Each row of a before or after table is a point. The points were changed in one or more steps. Then noise was added and the rows were shuffled. The steps act on columns, c1 being the first. Name the steps. A step turns or swaps two columns, mirrors them in a line or flattens them onto one, adds a multiple of one to another, or multiplies or shifts one. Angles are multiples of 10 degrees, from the lower column toward the higher: turns from -170 to 170, lines from 10 to 170 but not 90. Use the fewest steps. Two steps may share a column if one is a turn and the other turns, adds or multiplies; they go together, in the order done. Otherwise the lowest column goes first.

Before, 12 rows:
[[-4.9 -3.9]
 [ 2.5 -4.4]
 [-4.1 -4.0]
 [ 2.2 -4.2]
 [ 2.0 -2.0]
 [ 3.1 -3.5]
 [ 0.9  5.5]
 [ 2.4 -3.4]
 [-0.4 -4.1]
 [ 2.9 -2.4]
 [ 1.5  2.0]
 [-2.3 -4.0]]
After (12 x 2):
[[  6.3  -2.6]
 [  6.0  -1.4]
 [  3.1   2.9]
 [  4.4  -3.3]
 [  1.7   6.6]
 [  3.7  -0.9]
 [ -8.0  -3.0]
 [  4.9  -3.2]
 [ -4.5  -3.1]
 [ -0.7  -3.3]
 [-10.1  -2.8]
 [  4.9  -2.4]]
Steps: multiply c1 by 2; shift c2 by 1.0

Before, 10 rows:
[[ 2.1 -4.9 -4.9  2.5]
 [-1.5 -0.6  3.5  0.7]
 [-0.7 -2.0 -1.4  3.9]
 [ 2.6 -1.3 -2.5  4.8]
 [-0.7  4.1  2.3 -1.4]
 [ 2.2 -2.6  4.5 -3.2]
 [ 0.3 -3.2 -3.6  2.2]
 [ 0.6 -0.1 -4.2  4.0]
 [ 6.7  0.6  3.0  4.9]
 [ 0.7  4.8  1.3 -1.6]]
After:
[[ 3.1 -0.6 -2.3  1.8]
 [ 0.2 -2.7 -5.0 -8.0]
 [-2.1 -3.1  2.9  5.5]
 [-4.3  0.7 -5.9 12.1]
 [-4.1 -4.7  3.1  6.3]
 [-2.5 -0.3  3.4 10.2]
 [-3.3 -1.3  0.7 12.1]
 [ 1.8  4.0 -1.7 -3.5]
 [-0.1 -2.0  1.5  9.8]
 [ 0.0  4.8 -1.6 -4.0]]
Steps: turn c1 and c3 by -150 degrees; multiply c4 by 2.5

Before:
[[ -4.7   1.8  -3.8   0.7  -5.7   2.7  -1.2   4.2]
 [ -2.2   3.8  -3.2  -0.2   0.3   6.5   0.2  -3.8]
 [  1.3   4.5   0.1   1.6   1.1   6.9   0.7   2.2]
 [ -2.0  -4.7  -5.1  -2.9   1.9   4.8  -1.6   4.2]
 [ -3.7   2.1   1.7  -3.1   0.8   7.9   2.5  -1.5]
 [ -3.3  -1.9  -3.8   0.0  -0.2   6.5   3.7   1.7]
 [  0.0  -2.0   0.2   1.2   0.5   5.4   3.5   2.0]
 [ -2.7  -5.4   8.2  -2.0   1.5  -5.1  -3.9   1.2]
 [ -3.0   2.0  -5.4  -3.8  -2.2 -11.4  -2.1   3.9]
 [  3.2  -2.2   2.0  -0.4  -6.6  -8.8  -1.0  -0.7]
 [ -4.5   3.6  -4.9  -1.7  -1.7   6.0   7.3   4.7]
 [ -4.5   0.0  -4.4  -3.5   1.0   1.1  -1.8  -2.3]
 [  0.3   3.4   0.1  -8.3  -5.7  -2.2  -1.0   4.6]]
After:
[[ -3.1   2.5  -5.5  -3.6  -4.3 -11.3  -2.1   3.7]
 [  3.1  -2.0   2.0  -0.2 -12.8  -8.5  -0.9  -1.0]
 [ -3.4  -2.0  -3.9   0.1  -0.8   6.5   3.6   1.6]
 [ -0.1  -2.4   0.4   1.1   1.3   5.8   3.3   1.7]
 [ -2.2   3.7  -3.1  -0.2   0.7   6.5   0.5  -3.4]
 [ -4.1   2.1   1.7  -3.4   1.7   7.8   2.7  -1.8]
 [ -3.1  -5.2   8.0  -1.8   2.9  -4.5  -4.1   1.2]
 [  1.1   5.0   0.1   1.7   2.1   6.6   0.5   2.1]
 [ -1.9  -4.9  -5.2  -3.1   3.5   5.1  -1.5   4.3]
 [ -4.8   4.0  -4.9  -1.5  -3.7   5.9   7.0   5.4]
 [ -4.7   0.1  -4.2  -3.5   2.2   1.6  -1.8  -2.3]
 [  0.3   3.3   0.4  -8.0 -11.2  -1.9  -1.1   5.1]
 [ -4.6   1.7  -4.1   0.7 -11.5   3.1  -1.0   4.0]]
Steps: multiply c5 by 2

Before (14 x 12):
[[-5.1 -5.6  3.0  0.2 -3.4  1.8  2.7 -6.1 -3.9 -2.8  2.5  6.6]
 [ 4.8  5.1  7.4 -1.2  1.7  0.0 -0.5 -1.2 -5.1  3.1 -7.0  6.7]
 [-5.3 -1.5 -4.7 -1.8  3.2  7.7 -1.2  0.3  7.0 -0.8  2.1  0.3]
 [-4.5 -2.1  4.6 -1.2 -7.3  5.4  4.3 -4.9  0.9  0.5  2.1 -5.9]
 [-4.2 -1.5  5.8 -0.4 -1.9  8.0  5.5  1.4  6.7  1.1  4.3  0.7]
 [ 5.0  4.5  5.3  3.3  3.0 -4.2  0.2  0.9 -2.3  5.4  0.3 -2.1]
 [ 0.0 -1.5  1.8 -1.9  0.1  1.3 -4.5  9.4 -2.7  0.0 -5.0  3.7]
 [-0.1 -3.3  3.1 -0.5 -2.6  6.9  4.6 -0.9  3.6 -7.2  6.5 -1.5]
 [ 0.1  9.7  7.0  1.4  1.1 -6.4  6.3  0.1 -4.0 -0.2 -5.9 -0.5]
 [ 2.3  6.1  3.0  0.6  4.7  4.6  2.1  4.5 -9.2  2.1 -3.8  0.8]
 [ 7.0  3.7 -1.8  2.0 -2.3  1.8 -0.6  3.6 -3.9  1.6 -7.7  6.5]
 [ 0.4  4.8  0.7 -3.9 -1.2  5.5 -5.8  1.9  0.3 -2.1  1.9  3.5]
 [ 4.6  6.2  3.5 -4.0 -2.3 -4.7  6.4  2.1 -8.0  5.2 -1.3  4.2]
 [ 2.7 -5.3 -1.6 -8.5  2.0  8.1 -1.9  2.1  2.8 -3.0 -1.9  1.7]]
After (14 x 12):
[[ 2.7 -5.3 -1.7 -8.4  2.0  3.5 -1.9  2.4  2.7 -3.0 -1.7  2.1]
 [ 0.2  9.6  6.7  1.5  1.0 -2.6  6.2  0.1 -4.3 -0.1 -6.3 -0.8]
 [-5.5 -1.6 -4.2 -1.8  3.3  3.1 -1.0  0.4  6.8 -0.6  2.3  0.6]
 [ 2.4  6.4  2.7  0.3  4.6  1.5  1.9  4.5 -9.2  2.1 -3.9  0.6]
 [ 6.8  3.9 -1.9  2.1 -2.3  1.0 -0.7  3.2 -4.2  1.3 -7.4  6.5]
 [-5.4 -5.6  2.9  0.1 -3.3  1.0  2.7 -6.0 -4.1 -2.8  2.5  6.5]
 [ 0.1 -1.2  1.8 -2.0  0.1  0.8 -4.4  9.1 -2.5 -0.1 -4.9  3.7]
 [ 5.1  4.5  5.2  3.5  3.0 -2.1  0.3  0.9 -2.3  5.7  0.2 -2.1]
 [-4.2 -1.7  5.8 -0.4 -1.8  3.6  5.7  1.6  6.7  0.8  3.9  0.7]
 [ 4.9  5.4  7.3 -1.5  1.5 -0.1 -0.3 -1.5 -5.5  3.2 -7.3  6.4]
 [ 4.1  6.2  3.9 -3.9 -2.1 -1.9  6.4  2.2 -8.0  5.2 -1.3  4.2]
 [-4.6 -2.5  4.8 -1.2 -7.5  2.3  4.4 -4.8  1.1  0.6  1.8 -5.9]
 [ 0.3  5.1  1.0 -4.0 -1.3  2.3 -5.7  1.7  0.1 -2.3  1.7  3.5]
 [-0.4 -3.2  3.0 -0.4 -2.6  2.6  4.6 -0.7  3.6 -6.9  6.5 -1.5]]
Steps: multiply c6 by 0.4

Before (8 x 18):
[[ -5.6   2.0   2.7  -1.9  -1.1  -1.0   1.4   3.6   3.0  -0.9   0.5  -1.3
   -1.0  -5.8  -1.0  -9.3  -2.1  -0.1]
 [ 12.9   2.5   1.3   3.0   1.5   0.0 -12.5  -3.8   2.5  -0.9   1.9   6.9
   -6.6  -0.3   1.4   0.8  -0.8  -3.2]
 [ -5.4  -1.6  -1.3   3.3   1.4  -4.8  -4.4  -0.6   2.7  -1.5   6.5  -0.4
   -0.9   0.8  -2.7  -1.9  -2.5   2.5]
 [ -5.0   2.1  -2.4   1.8   1.9   3.4   1.5  -2.2   3.1  -4.2   6.1  -0.5
   -2.0  -0.4  -2.2   3.5  -1.4  -1.5]
 [ -4.0   2.0   1.6  -2.1  -4.5  -0.8   3.2  -5.5   2.8  -1.1   6.3  -1.1
    2.0  -4.2  -0.8   5.7  -2.1   2.9]
 [  3.1  -1.9  -1.8   1.6   1.4   1.1   3.6   8.2   3.2   0.1  -6.7  -0.5
   -0.2   1.3   0.0  -0.7  -0.2   1.8]
 [ 13.0   0.5  -0.1   0.4  -1.9   4.1   1.6   0.8   1.4  -1.3   3.8  -0.8
   -0.4 -21.2  -0.7   4.9  -2.5   2.8]
 [ -4.3   1.3  -2.8   0.9  -1.5   3.1  -5.2  -2.2  -2.4  -5.3   7.0   1.4
    1.4   1.6   8.9   2.5  -3.2   2.9]]
After, 8 rows:
[[ -4.1   0.6   1.1  -3.1  -4.6  -0.8   3.4  -5.2  -3.9  -1.1   6.3  -1.6
    1.8  -4.8   0.2  -4.4  -1.9   2.7]
 [ -4.3   4.2  -3.1   5.1  -1.7   3.2  -5.4  -1.8   1.2  -5.4   7.5   1.5
    1.4   1.6   7.6  -2.5  -3.4   2.5]
 [ -5.0   4.7  -2.2   0.5   1.9   3.2   1.3  -2.0  -3.8  -4.0   6.1  -0.8
   -2.2  -0.6  -3.2  -2.9  -1.3  -1.3]
 [ -5.6  -0.5   2.4  -2.0  -0.8  -1.5   1.4   3.3  -1.1  -0.8  -0.1  -1.1
   -0.9  -6.0  -0.1   9.8  -2.0  -0.1]
 [  3.2  -0.6  -1.4   2.0   1.6   0.7   3.7   8.7  -3.1   0.2  -6.9   0.0
    0.3   1.4  -0.8   0.9   0.0   1.7]
 [ 13.2   0.6   1.3   3.5   1.4  -0.2 -12.7  -3.6  -3.0  -0.3   1.4   6.5
   -6.5  -0.1  -0.4  -0.2  -0.9  -3.5]
 [ 13.1   0.0  -0.1  -0.3  -1.9   3.8   1.5   0.8  -2.3  -1.2   4.0  -0.9
    0.2 -21.5  -0.9  -4.5  -2.1   2.7]
 [ -5.9  -0.7  -1.7   1.8   1.2  -4.3  -4.3  -0.7  -2.1  -1.8   6.9  -0.1
   -1.0   1.5  -4.1   2.1  -2.6   2.3]]
Steps: add -1 times c3 to c2; turn c4 and c15 by -30 degrees; turn c9 and c16 by 170 degrees

Before (14 x 32):
[[ -7.4   4.1  -0.8  -4.8   3.6   7.5  -4.6  -0.2  -2.8  -2.6  -2.0  -0.8
    0.0  -1.2   2.8   3.5   0.1  -1.5   0.7  -4.2  -3.8  -5.8  -4.2   7.2
   -2.5  -2.3   2.6  -4.0  -1.0   0.8   0.4  -1.4]
 [ -2.4   0.6  18.1   0.9   4.0   1.3   7.4  -0.9  -2.3   1.0   0.3  -8.4
    1.5   3.2  -3.8  -3.5   0.1  -0.7  -0.1   4.5  -7.0  -5.0  -5.8  -2.7
    0.2  -2.9   2.0  -4.1   1.1   3.8  -3.9   1.7]
 [  0.1  -0.9   1.7   2.9  -1.3  -1.5   0.0  -4.5  -1.8  -8.0  -0.5   1.7
    0.0   2.2  -1.3  -3.8  -5.0   0.9  -1.7   3.6 -12.2  -5.5   0.0   2.9
   -2.7  -0.4  -0.9  -2.2  -2.6  -7.7  -3.1   2.0]
 [  1.0  -1.1  -1.6   2.1   0.1  -1.2   2.9  -0.3  10.3   2.3  -1.0  -2.4
   -5.3   2.1   2.5  -3.0  -2.2   0.0  -0.7   0.7   2.2  -4.4   0.1  -1.7
   -0.2  -3.1   7.3  -3.9  -6.1  -2.5  -2.5   5.2]
 [ -9.2  -0.3   0.6   3.1   3.1  -5.0  -0.6   8.0   0.0   1.3  -0.6   3.4
    1.3  13.0  -0.7  -4.3   2.9  -1.5  -1.8  -0.3   2.8  -4.6  -5.5   2.5
    9.3   2.7   0.2  -4.2   1.3   2.8  -2.5   3.1]
 [ -0.8   1.8   0.6  -2.0   0.9  -3.0  -0.6   3.0  -2.3   1.7   0.5   2.9
    1.8  -1.1   3.5  -4.1  -4.2  -5.5  -1.5   3.4  -0.1   0.4  -2.9  10.1
   -3.1   1.2  -0.4  -1.1  -1.9  -3.4  -2.7   6.8]
 [ -3.5   4.1   6.7   0.4  -5.0   8.8   4.6   1.8  -1.8   1.0  -6.3  -6.0
    0.4   2.0   4.2   6.5  -5.4  -4.6  -0.3  -8.5   2.0  -5.7  -3.1  -2.3
    7.4  -1.3   0.5  -0.8  -5.7  -0.9   4.0   6.2]
 [ -1.7   2.1   4.4   2.5   2.7  -5.4  -3.7   0.6  -0.6  -4.4  -3.1  -2.5
   -3.1   3.1   3.5  -2.4  -3.4   1.1  -2.5   3.1   2.5   6.1  -0.3   1.2
   -2.4  -2.6  13.0   1.6  -5.1   4.1  -4.1   7.0]
 [ -3.0   7.9   0.8   3.2   3.9  -3.5  -5.4  -3.5   1.5   1.6  -0.1   2.0
   -2.2   2.2   1.4  -0.4   6.9 -16.8   3.5  -4.8   4.0  -5.8  -4.7  -2.8
    1.1  -3.0   0.0   0.7  -7.6   0.5  -0.9   6.7]
 [ -1.0  -1.6  11.9  -2.4   3.8  -2.7  20.7   5.8   1.4   2.0   0.5  -4.9
    1.1   0.4  -4.2   5.9   0.9   0.9   1.9   1.0   1.6  -5.8   6.0   0.6
   -1.5  -2.3   6.1   1.8   0.2   0.1  -3.2   4.1]
 [ -1.4   8.6  -0.9   2.5   3.8   4.6   0.9   2.2  -0.8   1.7   0.7  -1.3
   -1.1  10.8   1.8  -0.9   0.3   0.3   3.9  -0.1   3.5  -6.0  -1.5   4.8
   -2.6  -0.8  -0.2  -3.7  -4.4   1.6  -5.0  -0.1]
 [ -4.9  -0.1   0.5  -2.8  -8.1  -5.6  -3.5   6.4   1.9  -1.1  -0.4   2.7
   -1.7  -0.1   1.5  -2.8   1.1   1.2  -2.2   0.5   4.5  -2.8  -1.6  -2.3
    1.2  -1.7   0.5  -4.1  -2.1   2.8  -3.1   4.6]
 [ -1.5   1.5   0.8   1.4  -3.4  -4.5  -0.2  10.2   2.6   3.1  -4.4  -0.6
   -5.8  -1.7  -6.1  10.0   0.2  -0.6   2.7   2.4   1.8   5.5  -0.1   0.1
   -4.2   3.4  -0.1  -0.6  -2.8  -0.8   0.7  -8.3]
 [  0.7  -0.4  -1.2   1.5   1.0  -5.5  -5.2  -3.6  -1.5   0.1  -4.3   1.4
   -4.1  -2.6  -1.6   9.6  -5.3  -1.1  -2.3  -1.3   4.5  -4.1   0.3   8.5
    6.6   7.9  -1.0  -3.8  -3.6   4.1  -0.7   3.1]]
After:
[[ -0.7  -5.2  12.1  -2.3   4.4  -2.5  21.0   5.7   4.4   2.0   0.6  -5.5
    1.2   0.7  -3.6   6.1   1.2   0.1   2.7   2.6   1.8  -6.1   4.2   0.8
   -1.8  -2.2  -4.7   1.8   0.0  -0.3  -2.1   4.1]
 [ -7.5  -4.0  -1.0  -4.3   3.5   7.7  -4.3  -0.4  -4.5  -2.7  -2.3  -0.9
   -0.1  -1.3   2.9   3.6   0.2   0.2   1.5   1.7  -4.1  -5.5  -2.1   7.2
   -2.0  -1.9   2.6  -3.8  -1.1   1.1   4.0  -1.4]
 [  1.0  -3.6  -1.5   2.1  -0.1  -1.3   3.2  -0.4   9.0   2.3  -1.0  -2.5
   -5.1   2.3   2.6  -2.8  -2.1   0.1  -0.9   2.0   1.9  -4.2  -5.4  -1.7
   -0.2  -3.4  -3.0  -4.0  -6.3  -2.4  -2.1   5.2]
 [ -1.5  -3.6  -0.8   2.7   4.2   4.3   1.0   2.2  -2.1   1.8   0.6  -1.1
   -1.0  10.7   1.7  -1.2   0.3  -0.2   5.2   4.5   3.6  -6.8  -0.8   5.0
   -2.3  -0.7   8.0  -3.8  -4.4   1.5  -2.4  -0.2]
 [ -1.6 -11.2   4.5   2.3   2.8  -5.4  -3.6   0.7  -1.0  -4.5  -2.8  -2.6
   -3.3   3.0   3.9  -2.4  -3.4   0.0  -1.8   2.1   2.7   6.1  -0.1   1.1
   -2.7  -2.5  -4.0   1.6  -5.0   4.7  -4.8   7.4]
 [ -0.1   0.7   1.6   3.0  -1.3  -1.3   0.0  -4.3  -1.5  -8.1  -0.7   1.8
   -0.3   2.3  -1.3  -3.5  -5.1   0.3  -2.0   1.0 -12.0  -5.4   0.7   2.8
   -2.9  -0.3  -0.6  -2.2  -2.6  -7.9  -4.8   1.8]
 [ -5.2   0.2   0.7  -3.3  -8.5  -5.2  -3.5   6.6   0.9  -1.0  -0.5   2.9
   -2.1   0.1   1.7  -2.8   1.1   0.3  -4.7   2.5   4.0  -3.1  -2.7  -2.6
    1.2  -1.4   0.3  -4.2  -2.1   2.3  -2.2   4.4]
 [ -3.1  -3.2   1.0   3.3   3.9  -3.1  -5.0  -3.5  -1.2   1.4  -0.1   2.0
   -2.2   2.2   1.3  -0.3   7.0  -0.5   4.7   3.8   3.7  -5.9  -4.8  -2.4
    0.7  -3.1   7.4   0.8  -7.7   0.6   3.8   7.1]
 [ -9.1  -0.8   0.3   2.8   3.1  -4.8  -0.9   7.4  -2.5   1.5  -0.9   3.7
    1.1  13.6  -0.7  -4.5   3.3   0.2  -0.8   2.3   3.0  -4.9  -4.9   3.1
    9.6   2.6  -0.9  -4.2   1.4   3.0  -0.9   3.2]
 [ -1.4   2.1   0.4   1.6  -3.3  -4.3  -0.3  10.4   2.4   3.1  -4.7  -0.6
   -5.7  -2.0  -6.4  10.2   0.2  -0.2   1.5  -1.6   1.9   5.2  -1.2   0.2
   -3.9   3.4   2.9   0.1  -2.9  -0.6  -1.4  -8.4]
 [  0.5   2.7  -1.1   1.7   0.8  -5.9  -5.2  -3.3  -1.4   0.5  -4.2   1.4
   -4.0  -2.5  -1.1   9.4  -4.8   0.1  -2.3   1.1   4.7  -4.0   1.0   8.7
    6.5   7.8   1.0  -3.8  -3.3   4.4   0.6   2.9]
 [ -3.6  -3.0   6.9   0.5  -4.8   8.7   4.6   1.8  -3.6   1.2  -6.4  -5.8
    0.6   1.7   4.0   6.6  -5.5   0.1  -2.0   0.9   2.1  -5.8  -1.9  -2.4
    7.2  -1.5   2.8  -0.6  -5.6  -0.6   9.7   6.6]
 [ -1.0  -0.7   0.1  -1.9   1.1  -3.2  -0.7   3.1  -3.5   1.5   0.7   2.7
    1.5  -1.3   3.3  -4.3  -4.0   0.3  -1.4   0.6  -0.3   0.3  -1.7  10.4
   -3.0   1.4   1.7  -1.5  -1.6  -3.5  -4.2   7.1]
 [ -2.4  -2.7  18.3   1.0   4.1   1.3   7.0  -0.9  -5.1   1.1   0.5  -8.7
    1.1   2.8  -3.8  -3.4   0.0   0.0   0.9   1.8  -6.9  -5.0  -3.5  -2.3
    0.2  -3.0  -1.4  -4.0   1.0   3.9  -5.9   1.9]]
Steps: add 0.5 times c13 to c27; turn c2 and c27 by 120 degrees; add 0.3 times c5 to c19; turn c9 and c23 by -30 degrees; multiply c18 by 0; mirror c20 and c31 in the line at 120 degrees
